Each wall is flat, endless, passes through zero and stands at right angles to its row. A trip goes straight from one point to another. Which walls does it cross, in order?

Walls:
(1): [ 1.5 -6.4]
(2): [0.6 7.5]
(3): [2.1 9.0]
(4): [2.1 2.2]
(5): [ 1.8 -8.8]
(6): [1.5 1.7]
(7): [ 0.0 -6.3]
(8): [-0.9  9.5]
Trips:
[ 1.2 -9.2] to [ 1.2 -3.0] => none
[0.8 1.2] to [-0.1  1.9] => none

Walls:
(1): [-10.1  -0.1   0.9  -1.4   1.7   1.1   2.7  -1.9  -4.0]
(2): [-2.7  7.1 -2.2  2.7 -5.9  5.8 -0.7  3.9  3.7]
(3): [ 2.9 -7.3  3.9  3.7  0.9 -3.6 -0.1  4.0  2.0]
(4): [ 1.9 12.3  2.7 -0.1 -2.7  9.1  1.0 -0.8 -0.1]
(5): [ 3.7 -3.9 -0.5 -0.1  2.6 -1.8 13.2  5.8  7.5]
(6): [-0.6  2.7  4.0  4.1  1.1 -1.5  4.4  4.1 -1.8]
(7): [ 0.4 -7.1 -0.3 -3.5  1.3 -5.3  3.6 -8.2 -0.7]
Trips:
[ 0.1 -0.8 -0.1  1.4 -7.7 -1.4 -0.4  0.0  5.9] to [-0.7 -0.5 -0.5  4.5 -5.5 -8.3 -2.6 -2.6 -6.8] => 7, 5, 6, 2, 1
[-1.0 -0.7  6.5  3.1  4.3  7.6  3.2  1.5  0.8] to [-0.5  6.1  3.0 -4.4 -2.0 -0.2  1.0  4.0 -6.8] => 3, 5
[-0.4 -1.5 -0.2  1.1  0.0  0.5 -2.7 -3.2  2.6] to [-1.2  3.9 -2.5  6.8 -1.4 -5.1 -0.8  1.9  7.0] => 2, 7, 5, 6
[ 3.7 -7.7  1.8 -3.9  3.3  0.3  5.0 -5.9 -1.9] to [ -2.3   6.4   0.2  -0.9  -2.2 -10.8   6.8  -3.1   2.6] => 6, 3
[-1.0  2.0 -7.0 -6.0  2.2  9.5 -3.8 -3.7  1.4] to [ 0.9  4.3  1.0 -1.6 -7.5 -3.0  0.5 -6.5 -1.5] => 7, 1
[-1.6  1.5  2.0 -1.7 -3.2 -1.7  2.5  4.7  0.3] to [-1.2 -6.0  1.6 -1.5  2.5  0.9 -1.0 -6.6  2.0] => 4, 7, 2, 6, 5
[ 6.9 -2.6  3.6 -1.6 -5.7  4.5  1.7  4.4  7.2] to [-2.6  2.2 -3.3 -1.8  3.1 -2.6  2.0 -6.1 -6.0] => 7, 3, 2, 1, 5, 4
[ 2.9 -9.6  2.0  1.6  1.9 -0.7 -0.7 -1.2  1.2] to [-2.2  1.7  5.0  0.9 -1.0  2.2 -2.8  1.1  6.1] => 7, 2, 4, 6, 5

Walls:
(1): [ 5.8  1.7 -1.9  2.3  1.6  1.7  3.6  3.2  3.2 -5.9  0.0  6.9  2.2 -6.1
 -5.1  7.3 -0.3  3.7  1.9 -4.3]
(2): [ 0.2 -0.8 -0.4  0.0  0.0  0.4  1.3  1.1  2.5  2.7  1.2  6.9  9.3 -6.2
  4.3  0.0  1.1 -1.9  2.4 -5.2]
(3): [-1.7 -3.6 -1.8 -5.0  0.6  0.4  5.2  5.6  2.5  1.4 -6.3 12.0 -0.1 -4.0
 -3.8  2.0 -0.1  3.5 -3.7  0.7]
(4): [-7.6  1.1 -3.4 -8.8 -3.4 -3.3 -3.5 -0.2  3.2  1.5  0.6  2.7 -1.8  0.1
 -1.8  0.7  0.2  4.1  2.4 -2.9]
(5): [ 0.2 -4.0 -1.8 -4.8  4.4 -2.6 -2.2  0.8  8.6  1.5  2.2  4.4 -0.1 -5.4
  7.3  0.7  0.8  1.5  6.1 -0.8]
(6): [ -0.1   5.9  -1.4  -2.4  -7.1 -10.4  -3.3   3.9   1.7  -0.1  -1.3  -7.4
  -5.3   1.4  -7.0  -5.1   0.8   2.3  -5.2  -3.0]
(7): [  2.8  -1.6  -4.0   3.1  -1.6  -8.4   2.5   1.2   3.1 -10.6   0.2  -1.6
  -2.0  -7.0   4.2   4.0  -2.6   3.6  -2.3   2.4]
(8): [ 3.4 -2.6 -4.1 -1.4 -2.8 -5.7 -1.4 -1.6 -1.4  5.0  3.2 -4.5 -5.9 -3.4
 -4.7  1.8 -2.6 -3.6  4.1 -0.1]
(9): [-1.6  6.8  1.4  0.3 -4.2 -2.2  2.2 -1.4  0.8  4.5  1.8 -8.8 -2.2 -1.7
  4.7 11.7 -6.3 -1.3 10.0  6.5]
Trips:
[ 4.6 -2.5  2.2 -6.9 -6.4 10.8 -6.1 -2.8 -0.1 -8.2  8.4  2.4 -1.2 -5.6
 -3.1  3.3 -5.8 -1.2 -5.0  3.1] to [  3.8  -6.1   1.8  -1.6  -1.0   2.5  -1.2   2.5   0.9   3.5  -0.3   0.2
   2.5   0.0 -12.1  -5.3   3.5  -0.9   0.1  -7.4] => 7, 2, 6
[-0.3 -0.3  1.6 -4.1 -1.8 -1.3 -3.8 -4.3 -3.2  1.8 -0.5  6.8 -0.5 -2.5
 -6.8 -6.0  6.9  1.5 -0.9  1.8] to [ 1.8 -7.2 -2.8 -3.4  2.7 -6.2  0.5  7.6 -6.4  0.8 -0.8 -5.1  0.0 -3.7
 -3.1 -0.3  4.8  0.1 -7.9 -1.7] => 2, 7, 4
[ 0.8  3.9 -0.8 -2.9  3.8 -1.4 -1.4  3.9 12.1  3.4  0.4  2.7  3.8  7.1
  5.2 -4.9  0.7 -2.4 -1.3  1.7] to [ 6.4 -5.8  0.3 -1.2 -0.5 -4.5  4.5  1.7  1.4  4.7  1.4  6.5  2.6  5.0
 -5.0  3.6 -2.7 -5.7 -5.8  2.3] => 6, 4, 1, 8, 5
[ 2.4 -1.6  0.6 -1.4 -3.5  3.5  6.0  5.0 -4.9 -6.3 -2.4 -6.4 -0.4 -1.9
 -0.5 -3.4 -1.6  4.5 -6.3 -5.0] to [  7.6   0.6  -0.6  -0.8  -0.3   0.2  -1.8  -7.2 -10.1   5.3   6.0  -4.7
   2.5  -3.4  -3.3   0.9   2.5  -1.7  -4.9  -1.3] => 3, 8, 1, 7
